Every row gives one point. To make a cloud, some directions were put in groups of two or more. Within a group, all points are equally far from the middle, so they leave a hole (a ring in 2 directions, a hollow ball in 3). The other directions are filled evenly. Then the cloud was stretched, turned, moved and blurred a little. Count the holes, and give their numbers of directions, smallest first.

Cloud, 19 rows:
0.006	0.028	-0.013
-0.006	0.038	-0.014
0.009	-0.007	0.022
-0.007	-0.007	0.027
-0.028	0.027	0.020
0.025	-0.034	-0.028
-0.030	-0.034	-0.039
-0.016	0.048	-0.029
-0.031	-0.018	0.041
-0.043	-0.006	0.024
-0.004	0.039	-0.009
0.000	0.039	-0.001
-0.029	0.030	-0.031
0.038	0.016	-0.024
-0.035	0.030	0.021
-0.020	0.010	-0.025
-0.047	-0.024	-0.050
-0.031	-0.008	-0.039
-0.039	0.032	0.012
Holes: 0

Cloud, 31 rows:
-0.024	-0.049	-0.043	-0.014
-0.025	-0.054	0.004	0.017
0.005	0.030	-0.054	-0.031
0.019	-0.045	0.008	-0.007
-0.013	0.030	-0.022	0.027
-0.029	0.010	0.011	-0.010
-0.032	-0.002	0.002	0.030
0.000	-0.057	0.020	0.005
-0.023	-0.052	-0.029	-0.021
0.024	0.035	0.033	-0.015
0.032	-0.016	-0.033	-0.020
-0.021	0.031	-0.014	0.022
-0.017	0.025	-0.035	-0.022
-0.031	-0.025	0.018	0.030
-0.018	-0.008	0.030	-0.023
-0.027	-0.052	-0.027	0.006
0.008	0.053	-0.012	0.014
0.022	-0.008	-0.063	-0.019
0.021	0.032	0.008	0.025
-0.003	0.045	-0.035	-0.016
0.025	0.000	0.003	0.021
-0.030	-0.018	0.035	0.029
-0.026	0.005	0.040	0.001
-0.027	-0.050	0.005	0.020
-0.008	-0.027	0.020	-0.034
-0.011	-0.006	0.039	-0.023
-0.002	-0.009	-0.057	0.015
0.017	0.025	0.049	-0.010
-0.019	-0.024	0.008	-0.032
-0.005	-0.003	-0.049	0.022
0.002	0.001	0.064	0.022
Holes: 2 (2, 2)

Cloud:
-0.011	-0.022	0.011	-0.012	0.070	0.005
-0.016	-0.043	-0.018	0.004	0.047	-0.008
0.000	-0.048	0.000	-0.016	-0.014	-0.047
-0.006	-0.034	0.000	-0.024	-0.015	0.022
-0.029	0.009	0.021	0.001	0.045	-0.001
-0.052	0.007	0.018	-0.004	-0.035	0.004
-0.015	-0.040	-0.020	0.029	0.006	-0.017
-0.023	-0.066	-0.001	-0.011	0.001	-0.006
0.017	-0.006	-0.001	-0.022	0.020	-0.022
-0.033	0.008	0.016	-0.039	0.007	-0.023
0.022	-0.063	0.040	0.008	0.025	0.016
-0.015	-0.022	-0.037	0.009	-0.040	-0.045
-0.033	-0.041	0.032	-0.030	0.045	-0.011
-0.013	0.000	0.014	-0.031	0.019	-0.052
-0.020	0.007	-0.032	0.005	-0.077	-0.007
-0.005	-0.038	-0.006	0.015	0.002	0.040
0.020	-0.063	0.037	0.003	0.021	0.018
0.030	-0.050	0.031	0.019	0.023	0.019
-0.025	-0.022	0.024	-0.028	0.025	0.025
-0.042	-0.017	-0.001	0.013	-0.036	0.026
-0.031	0.034	-0.012	-0.021	0.003	-0.026
-0.024	-0.030	0.011	-0.026	0.001	-0.054
-0.016	-0.018	0.006	-0.021	0.007	-0.063
0.000	-0.045	0.030	-0.018	-0.006	-0.036
-0.037	-0.038	-0.010	0.008	-0.048	-0.005
0.001	-0.033	-0.027	-0.008	-0.051	-0.006
0.009	-0.028	0.001	0.015	-0.004	-0.058
-0.036	0.013	0.002	0.003	0.035	0.001
-0.010	-0.009	-0.031	0.031	-0.020	0.004
0.015	-0.044	0.021	-0.005	0.064	0.004
-0.030	-0.031	0.006	-0.010	0.067	-0.004
-0.021	-0.046	-0.018	-0.019	-0.020	-0.004
0.019	-0.017	0.036	0.007	0.043	0.003
-0.048	0.022	-0.011	-0.024	-0.034	-0.008
-0.041	-0.002	0.025	-0.004	-0.037	-0.024
-0.031	0.008	0.015	0.007	0.025	0.021
0.016	0.010	-0.018	0.006	-0.038	0.000
0.015	-0.007	-0.003	0.005	-0.070	-0.003
-0.017	-0.044	0.050	0.008	0.030	-0.015
-0.024	0.020	-0.031	0.021	-0.033	-0.012
-0.017	-0.033	0.028	-0.028	0.035	0.022
-0.030	0.019	0.001	-0.005	0.008	-0.054
0.012	-0.050	-0.008	0.018	0.016	0.025
-0.039	-0.005	0.026	0.021	-0.010	0.015
0.007	-0.030	-0.011	0.006	-0.072	0.000
-0.027	0.001	-0.046	-0.012	-0.029	-0.022
0.029	-0.064	0.029	0.018	0.033	0.001
-0.004	-0.026	0.012	-0.031	0.014	-0.051
Holes: 2 (2, 4)
